Every row gives one point. To make a cloud, some directions were put in groups of two or more. Within a group, all points are equally far from the middle, so they leave a hole (a ring in 2 directions, a hollow ball in 3). The other directions are filled evenly. Then the cloud was stretched, turned, moved and blurred a little. How many holes are there, and how many directions does each take, smallest first?

Cloud (20 x 3)
[[ 12  -8 -87]
 [-58 -22  24]
 [ 42  16 -73]
 [ 24  -5 -86]
 [-50   2  57]
 [-49  47  36]
 [-36  23  66]
 [ -1  66 -39]
 [ 20  58  14]
 [ 17  34 -82]
 [-54  -3  50]
 [ 33  13  38]
 [ 37  48 -46]
 [-55  47  -7]
 [-38  49  44]
 [-63 -15   7]
 [-67  23   6]
 [-35   2 -72]
 [ 45  20  18]
 [-32 -46 -16]]
Holes: 1 (3)

Cloud (30 x 4)
[[-44  28  -4 -44]
 [-37  -7 -58  37]
 [ 65 -42 -59 -31]
 [ 31 -80   3  32]
 [-13  19 -43  69]
 [ 38 -29  38 -28]
 [ 38 -89 -20  29]
 [ 54  63 -19 -20]
 [ 51 -41 -78  -2]
 [-70 -16 -24 -18]
 [ -9  13  -4 -70]
 [  3  21 -78  11]
 [ 58 -40  15 -31]
 [-50 -48  25 -18]
 [-37  32   7  80]
 [-24  13 -43 -65]
 [-50  26  43  17]
 [-61 -52   4  -2]
 [-61 -13  10 -27]
 [-51  -5  -4  47]
 [ 27 -23 -90  -2]
 [ -5  53 -26 -46]
 [ 48   9 -42  63]
 [ 28   7 -20  87]
 [-56  69   7  50]
 [ 40  -4 -64  42]
 [-54  60  17  58]
 [ 48 -45 -37  46]
 [-10 -34 -53  54]
 [ 33 -85  20  -2]]
Holes: 1 (3)

Cloud (83 x 8)
[[  87  -47   -1  -27   22  -68   69   24]
 [  18  -72   37   42  -51  -18   -5   53]
 [ -41   51  -41  -14  -58   33  -52    7]
 [  88   -4  -25  -68   56   31  -20  -36]
 [ -46    3   28  -13   63   24  -94   20]
 [  31  -31  -30  -32  -70  -87   33   49]
 [  28  -50  -45  -58  -26   13   10  -50]
 [  12  -48   38   79  -48  -17   -5   30]
 [  25  -27   16    3   60  -34  -95  -10]
 [ -23  -56  -20   10  -40   -3  -62  -10]
 [  46   42   55   64   -7  -18   -4   28]
 [  46   17   93  -15  -21    0  -17  -40]
 [ -40  -38   22    3  -24  -70   -2   81]
 [  15   72  -37   30  -53   12  -38  -28]
 [  31  -50   -5  -53  -68   15   43  -18]
 [  22  -14  -29  -70   48   43  -96  -12]
 [  73   49    9  -16  -61  -37   31  -20]
 [  14    2  -56    9    5  -24  -91  -42]
 [  37  -64  -14  -68   47  -17   19  -33]
 [ -17   69  -27  -15   49  -10   24    1]
 [ -10   11   26  -68  -25  -21  -36   73]
 [   7 -101   34  -36   21  -15  -17   47]
 [  -7   85  -26   38  -32  -12   -6   27]
 [  21  -21  -22  -92  -12  -13   69   49]
 [ 102  -16   53   41  -12   -8   29   -3]
 [  -4   58    8   40  -33  -72  -48   -5]
 [ 107  -32   64    2   10   25   -2    2]
 [  20  -95   -1    5   13   43   -6   67]
 [   6   -1   26  -86   52   43  -69  -31]
 [  64    4   21  -83   24   10   38   41]
 [ -33  -54  -43   -6   19   15  -49  -17]
 [ -33  -48  -41  -42   46   44  -50   16]
 [  83  -50    8  -46   11  -69   65   22]
 [ -28  -25  -65  -66  -43  -61    5   44]
 [  52  -16   10  -71  -27   -7  -46   62]
 [  34  -41   -2  -18 -106  -41   28   28]
 [  18   33   45  -79   28   14   24   -8]
 [ -60   -8   51   59   42   -4    0    6]
 [ -13   -4   -8  -78  -63  -65   23  -36]
 [  22  -84   31  -31   16   64   18   27]
 [ -20   47  -55   -3    1  -44   30   81]
 [   4   61  -27   30  -62  -17  -55   14]
 [ -21   17   26    4   28  -71   50  -38]
 [ -45    8   -6   15  -31    4    6  -65]
 [  78   24  -17   66  -26  -59   28   16]
 [  -1  -55    7  -17   22   22  -24  -66]
 [ -63  -16  -12    0   56  -41  -32  -18]
 [  16   18   57   -6   -4  -42   14  -87]
 [ -46  -44   33  -43   16  -73  -25   20]
 [  13  -53   29   61  -30   31   33   67]
 [ -71  -30   59   11   11  -48  -25   38]
 [  13    5   70  -35   20   10   56   46]
 [  23   -7  -57  -47  -14   47  -89   18]
 [ -51    8  -26  -15   20  -98   -9   -7]
 [  29  -83   46  -13   47  -39  -38   10]
 [  18   -4   55  -33   32  -25  -30   85]
 [   3   44   22  -53   84  -23    5   11]
 [ -11   35   55   33   46  -21  -81  -17]
 [  71  -10  -71  -88   11   -1  -57  -12]
 [  29   66  -68  -22   -1  -74  -27    4]
 [  45   35   47    8   72  -22  -15  -56]
 [  24   18    7  -75  -35  -12   29   72]
 [   5   -2   42   22   48  -26  -51  -78]
 [  84  -51  -28   14   36   20  -62  -14]
 [ -34  -44  -13  -35  -86  -28  -21   28]
 [ -64   11   47  -32  -52  -41   24   40]
 [  29  -23  -86  -11  -28   -8   20  -35]
 [  54    3  -58  -92    3  -50  -25  -55]
 [  10   -1  -74   17    8  -28  -10  -55]
 [  11  -38    1  -57   66  -66   42    2]
 [ -64   -8   22  -34  -27  -28  -28   81]
 [  15   29  -47  -36    0  -42  -27   90]
 [   3   14    5  -30  -23  -44   61  -58]
 [ -41   30   -5  -37   22   34 -104  -27]
 [  33   20   72  -30   21  -78    7  -45]
 [  -5  -50   25  -69   87   21   -3   31]
 [  49   -1  -23  -22   63  -21    0   95]
 [ -35  -44   64  -57   40   38  -43   36]
 [   2  -86   57   -4  -25   38   -4   10]
 [  58  -56  -53  -29  -76   -4   21    1]
 [ -15   30    0  -13   30  -20 -106  -51]
 [ -99   10  -10  -26  -22  -28  -42   18]
 [   6   43  -79  -89   -5   -6   -6   23]]
Holes: 2 (2, 6)

Cloud (89 x 9)
[[  -1   49   16    8   48   50    9    9   13]
 [  39    3  -53  -33  -32  -40   44   70    3]
 [  38  -37    5   -9    0  -49   28  -63  103]
 [ -38   35  -21   47  -64  -83   26   15   79]
 [ -44   10  -20   45  -10  -65  -34   86  -29]
 [ -44    7  -55   16  -43   25    9   98   94]
 [ -29   44  -56  -45   52  -56   51   17  -17]
 [  24  -10  -55   48  -40  -49  -43  -27   66]
 [ -39  -36   41  -14  -28    9  -42    1   15]
 [  28  -62   67   14   44   30  -21  -24   44]
 [ -16  -32   20  -41   39  -16  -23   67  103]
 [  -9    0   24   38  -13   65  -18  -16   -5]
 [  58   15  -23   -8  -46   48  -38    5  -20]
 [ -18   86  -48   23  -20  -22   42   23   -5]
 [  49  -35    5   54  -36  -65   32  -28   10]
 [  -5  -54  -15   44    0   -8  -46   19   18]
 [  22    2  -34  -12    1   29   22  -35    2]
 [  -8   51  -44   28  -38   14   69  -28   10]
 [ -45  -25   50  -56    6  -24  -24   33  -70]
 [ -32  -62  -21  -55   26  -67   40   14  -10]
 [ -25  -44   27   12  -48    5  -22   17   16]
 [  -2   50  -53    3  -49  -10   16   53   78]
 [  32  -25    0   59  -28  -46   -3  -58   41]
 [ -18  -44  -43   -8   24   -8   53    9   14]
 [  10  -92   48   -9   19    0  -30   47    0]
 [  46   -3  -35   11   42   38   12   78  -41]
 [   8   10   23   68    3  -29  -24   13   56]
 [  32    0  -23  -26   -4    0  -26  -91   37]
 [  74    3  -72   -5    9  -67   34   15  -16]
 [  15  -13    6   -3  -12  -73   80   65   35]
 [ -25  -61  -22  -39    1  -28  -19   -2  -22]
 [ -37  -73    3  -93   10  -29   -3   27   -3]
 [  -6  -43   47   31   45  -17  -31  -14   52]
 [  27  -53   58   25   30   13   62   12   11]
 [ -22    2   40  -22  -40  -46   13  120    2]
 [ -10  -32   11   13  -45   50    2   14  -22]
 [  15   54   18  -24  -15    1   67   68   27]
 [ -37   22  -42   15   39  -27   54  -39   17]
 [  33   -3   39   25    8  -38  -19   17   59]
 [  19    7   -7   99    6  -26   55  -56   48]
 [ -34  -18    1    9   18  -60  -22   74   20]
 [ -23   82  -11   -4  -12   20   -4   31   68]
 [  56   30   48  -31   11  -39  -52  -50   -1]
 [ -30  -26   74  -16  -49  -57   -8   -3  -46]
 [  10   46  -18   38   59   25   82   41  -61]
 [  82   34   32   27   11   -9   48    6   67]
 [ -58   14  -59    2   33  -20  -38  -54   31]
 [ -29  -35   47   26  -14   -7  -30    6   21]
 [  -1  -44  -31   -9   28  -45  -67   79  -28]
 [  40  -28  -43  -24   28  -61   55   -4  115]
 [  42    7  -55  -13   44   32  -53  -48    1]
 [  46   36   23   28    3  -14  -29  -23  -61]
 [  34   14   45    0   41  -29   14  -24  -72]
 [ -18   12   32  -34   58  -35   54  121   16]
 [ -26   -5   26   24    1    0 -104   58   48]
 [   4  -28   55   57   30   18  -90   27   54]
 [  59   29  -31   -2    8   48    2   16  103]
 [ -63   30  -15   25  -53   -5   19  -23   61]
 [  59  -42   10  -14  -18   -4   -9   72    5]
 [  54  -38    5   12    7   36  -21   68   32]
 [  24  -15   76  -48   75  -51  -47   60  -26]
 [ -16   30   34    4   -8  -32  -38   82  -49]
 [ -72  -15   36   -7   48   20   65   60   31]
 [  44  -22  -23   -4   64   40  -31   -4  -70]
 [ -18  -26   20   49   55  -35  -56  -64   39]
 [ -56  -21    2  -12  -62  -94   71   36  -18]
 [ -49  -33  -84  -10   32  -73   90   20    8]
 [ -10   30  -38   14  -41  -52   43   77   30]
 [  69  -57   -5   26  -46  -59   -9  -30   16]
 [  24  -82   -5    6  -55   36  -15   58   13]
 [   4   58   33   38  -43    8   77  -53   37]
 [ -11   31   48  -18    7  -73  -38   46   22]
 [  87   42   40   11  -28   21   47   13   61]
 [  45   29  -22  -15  -84   76   56  -46   72]
 [ -46   43    6   77  -22  -18  -71   41   59]
 [ -24    0    0   68  -29  -52   73   28   20]
 [ -70   35  -12  -17   33   46  -24   65  -18]
 [  61  -46   12  -55   42  -39   22  -34  -80]
 [  22  -48  -31    9    5   81    7   12  -38]
 [  12   -2   -2   24  -20   -3  -13   43   77]
 [  52  -26  -28  -10  -31  -83   38  -34   93]
 [  18   18   -8  -62   35 -103  -31    0  -16]
 [  -8    0  -43  -32   -7  -10   51   18  -54]
 [  -2   23  -34   -5   71   -8   17   77   16]
 [ -62  -20    2  -12  -14  -66   26   12  -11]
 [  -5  -36   31    0   63  -74   39   64   22]
 [  24  -53  -77   38   52   31   41  -16   64]
 [  28   51   39   16  -43   47    9   60   42]
 [  38  -16   79   16  -54   23   35  -45   46]]
Holes: 1 (2)

Cloud (89 x 9)
[[ -89   -3   12    3   44   50   -9    1   69]
 [ -65  -40   36  -43    2    5   -8  -10  -74]
 [  53  -14  -48   22   -4  -38   57   50   30]
 [ -18   26  -12   53   11  -85   18  -55   13]
 [ -57   49   -9    4  -11   -3   28  -94  -24]
 [ -14  -16    0  -71  -50    2  -82   32   -8]
 [  39  -26  -34    8   17   20   81   14    5]
 [  48   28  -45  -16   13  -18  -36   22   55]
 [ -68  -45   25  -39   16   67  -26   24   10]
 [ -29   29   26   58  -68   61    6  -18   72]
 [  11   54  -29   -7  -69  -54   72   38  -39]
 [  27   54  -39    6  -98  -33  -17    3  -13]
 [  34   19    4   86   47   -6   59  -49   40]
 [ -68    3   39   36   15  -51   20  -48  -23]
 [  60   20  -17  -21   -5   10   11  -30  100]
 [ -43    6   38   39    2   77  -55    1   40]
 [  64   24  -48  -39  -65  -52  -12   -3   33]
 [  86    5  -23   11   46  -30   36   20   49]
 [-120  -31  -18   29  -33   33    1  -10  -47]
 [  -3  -10   20   58   59   19   32  -44  -45]
 [ -42    9   41   18    7   78  -48  -26   23]
 [ 100  -27  -20  -17  -35  -15    1   -7   23]
 [   6   29  -63   33  -11    9   78   50  -17]
 [  -5   43   29   80  -67   -6   85   -7    4]
 [ -56  -59  -27  -33   69   31  -25  -26   22]
 [  60   62    2   -8  -82  -26   10  -64   20]
 [ -59  -56   34   -5   40   22   36  -28   18]
 [  -7   53   55    6  -65   52  -30    8   45]
 [ -40    9  -34   58  -24   16   85  -58  -43]
 [  -3  -26    1  -37   37  -44   59  -49   12]
 [  -7   41  -36   37  -49   73   32   19   29]
 [   3    2    9  -49  -89   52  -21  -22  -60]
 [ -48   56  -10  -14  -83  -58   19  -88   44]
 [ -23  -75  -12   19   40   37   55  -10    9]
 [  19   63   18   -7  -82   67   46  -25   12]
 [  34   24   11  -67   -6   -7  -35  -37   44]
 [  18  -14  -70   28   -9  -18   35   36  -96]
 [ -16   82  -14   36  -27   32   53  -80   18]
 [  -9   21   21   46  -93   25    8  -59   38]
 [ -72  -29   27   44  -24  -67    1  -39  -16]
 [  65    4   -7   18   37   38  -20  -18   61]
 [ -47  -45  -43  -44   63   10  -23    9  -52]
 [  63   79   -7   86  -23   31   30    1   53]
 [   6   10   40   58   -7  -29   62  -42   85]
 [ -49   28  -26  -15  -74  -13  -22   46   71]
 [ -30    0  -22  -59  -49    3   -2   34  -89]
 [-101   25   30  -41  -32  -43   16   12  -12]
 [   3   26  -29   58   71   11   84   -9   22]
 [ -40   44   23   63  -64   73   -1   12   71]
 [ -17   13  -14  -47  -36  -11   15   13  -98]
 [ -51   75    9   73  -76   21   87   11  -41]
 [ -44    6   -2   55   84   31   52  -26   -2]
 [  -2   71   11   22  -17   51   70  -51  -40]
 [ -55    0  -14  -33   44    6  -21  -13   79]
 [  47   35    2  -45  -82   15  -15  -44  -22]
 [ -84  -12  -24   17   58  -22    4   26  -40]
 [ -31  -19   32  -11   11  -82   13   -2   61]
 [   6  -27  -25   12  -14  113   24   28  -37]
 [ -54   47   -6   67   11   -9   27   32  -55]
 [ -36   34   -2  -29  -27  -21   21   -6  -93]
 [  33   54   21   54  -33   73  -15   32   50]
 [ -27   53    6   83   19   61   56   56  -24]
 [ -17  -30  -19  -34   59   46   -4   48  -39]
 [  23  -26   -3  -68  -29   -4  -86   19  -15]
 [  -7  -33  -36   -7   66   65    1  -37   -4]
 [ -82  -30  -31   21   48   12   17  -64  -44]
 [  39    7  -28    5   -5    0   89   35   22]
 [  41   25  -30   -5  -79  -55  -16   58    9]
 [  31   30   15   43  -63  -12    3    0  -49]
 [ -74  -26   31  -11   51   57    3   21   20]
 [   5  -41  -18  -34   11  -40  -16   37  -91]
 [  69  -10   10   18   39  -20   48  -44   14]
 [  50   70    6   21  -76   11   15  -67   13]
 [ -97   25   32  -34  -69  -12  -53  -33   -9]
 [ -91   25   32   17  -36   -7  -20  -90   40]
 [ -58   23   -8   35  -64   42   35    2 -107]
 [ -92   22   -3   41  -79   43   32  -22  -38]
 [ -26   40  -51   27   22   10   54  -26  -42]
 [  83   23   -4  -38  -52  -21  -21  -10   14]
 [ -57  -13   36  -14  -15   30   27  -96   32]
 [   6  -13  -56   65   46  -23   70   -9   -2]
 [ -36    5    0    5  -94   39   44  -69  -57]
 [ -82  -69  -27  -41   -5  -36    8    4  -27]
 [ -79  -18    2  -51   14  -50   -3  -28  -64]
 [ -10   90  -19   15 -102  -25   40  -75   28]
 [ -23   42   11   11  -31   23   76 -106   13]
 [  85   -5   -2  -22  -26  -30  -11  -54   -1]
 [ -34   40  -34   22  -36  -16   34   43  -91]
 [ -14   14   26   67  -72   41    2  -28   59]]
Holes: 3 (2, 3, 3)

Cloud (106 x 9)
[[ -44   30  -45   10  -42  -34  -52    2  -15]
 [  77   37   -3  -23  -43   17  -19   -7  -43]
 [  14  -49  -75   50   -9   -8  -32  -64   21]
 [ -17  -80   -3   40  -17   58   -9   15  -67]
 [  81  -16   -3   13  -92   -4   18    6  -25]
 [  -6    1   41  -65   13   17  -26   11  -47]
 [  24  -20    8  -40   51   -6  -25  -10    1]
 [  39  -54   77    4   11   -3  -30   54    3]
 [ -26  -61    4   14  -32  -32   25   36  -15]
 [ -25  -42    9   14   26    5   35   17  -25]
 [  21 -103  -12   14   -8  -20   15  -32   24]
 [  -5  -15    6   43  -21  -13 -121   31  -20]
 [  88  -58   11   19  -46  -17  -23  -27   38]
 [  24   51   35  -15  -73  -40  -29    2   50]
 [ -20   -1   60   50  -71    1  -12  -23   21]
 [  30  -59   59  -30   -1   35   -7  -37  -28]
 [  45  -21  -43  -25  -21   59   10  -43   49]
 [ -13   37   62  -49  -19  -40  -41   42  -33]
 [  30   36    9   52   -5   45  -18  -22  -13]
 [  23    4  -34   -6  -39   -7  -67  -16   51]
 [ -28  -21   -4   79  -54   19  -10  -36   38]
 [  -2  -63   19   54  -77   -6   35   13   32]
 [ -21   -5  -22   39  -34   75   17   -4  -26]
 [ -11  -42    1   27  -91  -56    0   17  -18]
 [  30  -12  -65   19  -25   10  -14  -19   61]
 [  48  -63   14   -9  -19   35   -9   50  -52]
 [ -34  -34  -17  -19   -3   12    7  -83   29]
 [ -12  -26  -24  -19  -78  -15  -18  -38  -28]
 [ -43   -9   75   20   14   47  -82   -9  -21]
 [   4  -65   -9   67  -54  -39  -55   27   -6]
 [ -70   14   52    9  -15  -57  -42    1  -29]
 [ -21   19   34   33   -4  -70   27   -8   -6]
 [ -19   56  -20   12   24  -17  -92  -28  -30]
 [  38  -51   -2  -16  -81   10  -54   -7   11]
 [  74  -27   10  -34  -28   18  -14  -26   73]
 [  26    3   16  -59   24   53  -49  -18  -25]
 [  87    6   19  -73  -51   27   -8   -7   23]
 [  38   57  -33   -4   -8   65    2   -7   -9]
 [  24  -15   -7  -29  -92  -65   18   11  -21]
 [  -1  -28   -6   48  -55   79  -26    4    4]
 [  37   -8   31   42   10   66 -109   -9    6]
 [  22    2   -7  -58   25    0  -11    7  -42]
 [  78  -17  -47   14  -48   32  -12  -34   12]
 [  -2   13    8   17   38   84  -50  -31   12]
 [  24  -43   10   48   21   10   14   35   -1]
 [  30  -19   13   31  -57    9   69  -22  -17]
 [ -43  -37   21   10  -25  -58   26  -41   -8]
 [ -37  -17   54   23  -18  -21  -33  -46   57]
 [   1  -65  -44   40  -24   -6   41  -30   27]
 [  48  -15   60  -23    8   -7  -16   61   31]
 [  36  -11   69   39  -68   17  -68   -2  -11]
 [  80  -59   19   -8   -9   51   25  -29   24]
 [  47   31   21   -1   29    4  -62   22   32]
 [ -30    1   -1   46  -45   72  -45  -18   -8]
 [  25   17   44  -44  -38   -1   14  -48  -19]
 [  59  -11    7  -63  -60  -44  -24   -1   25]
 [  29   75   28    2  -68   16  -26  -12   -2]
 [ -65    1  -33   14   49   20  -40  -34   11]
 [ -23  -25   77    4  -12    2  -85   10  -67]
 [ -58   13   -2    1   12  -24  -26  -63   34]
 [  14  -19  -27   54   18    6  -75   -6   51]
 [  -5  -42   82   -1  -74  -13  -17  -23  -19]
 [ -11   19   44    2  -95  -15   -7    3   22]
 [  -1   -9   16   23   15    2  -27  -22  -74]
 [ -59   -9   29   -2  -63  -46   15    5    4]
 [ -55  -66   66   31  -28  -33  -16  -39   26]
 [ -62   49  -15  -15  -19  -29  -16    4   -3]
 [  33  -13  -30   33  -43  -18  -46  -71    4]
 [  43   22   38   57  -56    5    1   48  -53]
 [  19   38    6   40  -44  -32  -59   52  -54]
 [   4  -23   10   71  -33   14  -22   46  -63]
 [  35    6   28  -45  -27  -20  -25   44  -73]
 [  45  -12   -4  -61  -48   29  -30  -34   -8]
 [   1   -7  -19  -39   23   48  -57   18  -17]
 [ -77   24   24   36   17   27  -84  -15  -40]
 [  44  -78    9   75  -33  -28  -54  -35   37]
 [  40   21   74   -7   29   22  -38   31   24]
 [  33   34   41  -12  -41  -34  -54   75   -9]
 [ -44    1    3   72   -9  -44  -28    0  -50]
 [  41   -1   74   57   11   26  -52   10   -4]
 [   1   11   74   -1  -57  -25  -26  -45   12]
 [ -21  -15  -25   -3  -72  -60  -16   -7  -32]
 [  68  -13    8   -3  -17   12   17  -41   73]
 [  33  -55   28  -35  -59  -28  -51  -34    4]
 [ -55   -6   41   21  -19  -25   -6   25   24]
 [  27   -2   53  -14  -64   12  -27   60  -65]
 [ -19  -32   45   69  -43  -63  -71  -38    9]
 [  22    9   78    3  -40  -43    0    1   72]
 [  25   -8   26   25   11   83   14  -14   30]
 [  -2  -17  -28  -11   46   61   -2  -15  -26]
 [ -55   34   31   15   37   28  -67  -35  -35]
 [  35   46  -17   34  -61  -58    2  -24   20]
 [  22   59  -61    8  -42  -48  -11  -12   11]
 [  20  -17   84  -26  -47    0  -15  -22  -40]
 [   9  -16   79   67  -12   11  -95   12  -39]
 [ -16  -15   97   33  -22   14   22   22  -44]
 [  34  -60   33   73  -26   20  -71    8  -66]
 [ -22   49  -12  -30    4  -47  -68  -28  -15]
 [  -7   -8  -70   61   12  -14  -39  -23   -5]
 [  29   -5   10   -9   -3  -43 -113    2  -17]
 [  80  -20   14  -11  -50   59  -52   26   -1]
 [  35   14  105   -6   -6  -10  -61   41  -17]
 [ -42  -59  -58   60  -30  -33  -24  -24  -31]
 [ -11  -24   86   15   -9   10  -97   -2  -56]
 [ -30   34  -32   25  -15  -16  -97    1    2]
 [ -55   -1   54   20  -15   15  -16   42  -41]]
Holes: 2 (2, 6)
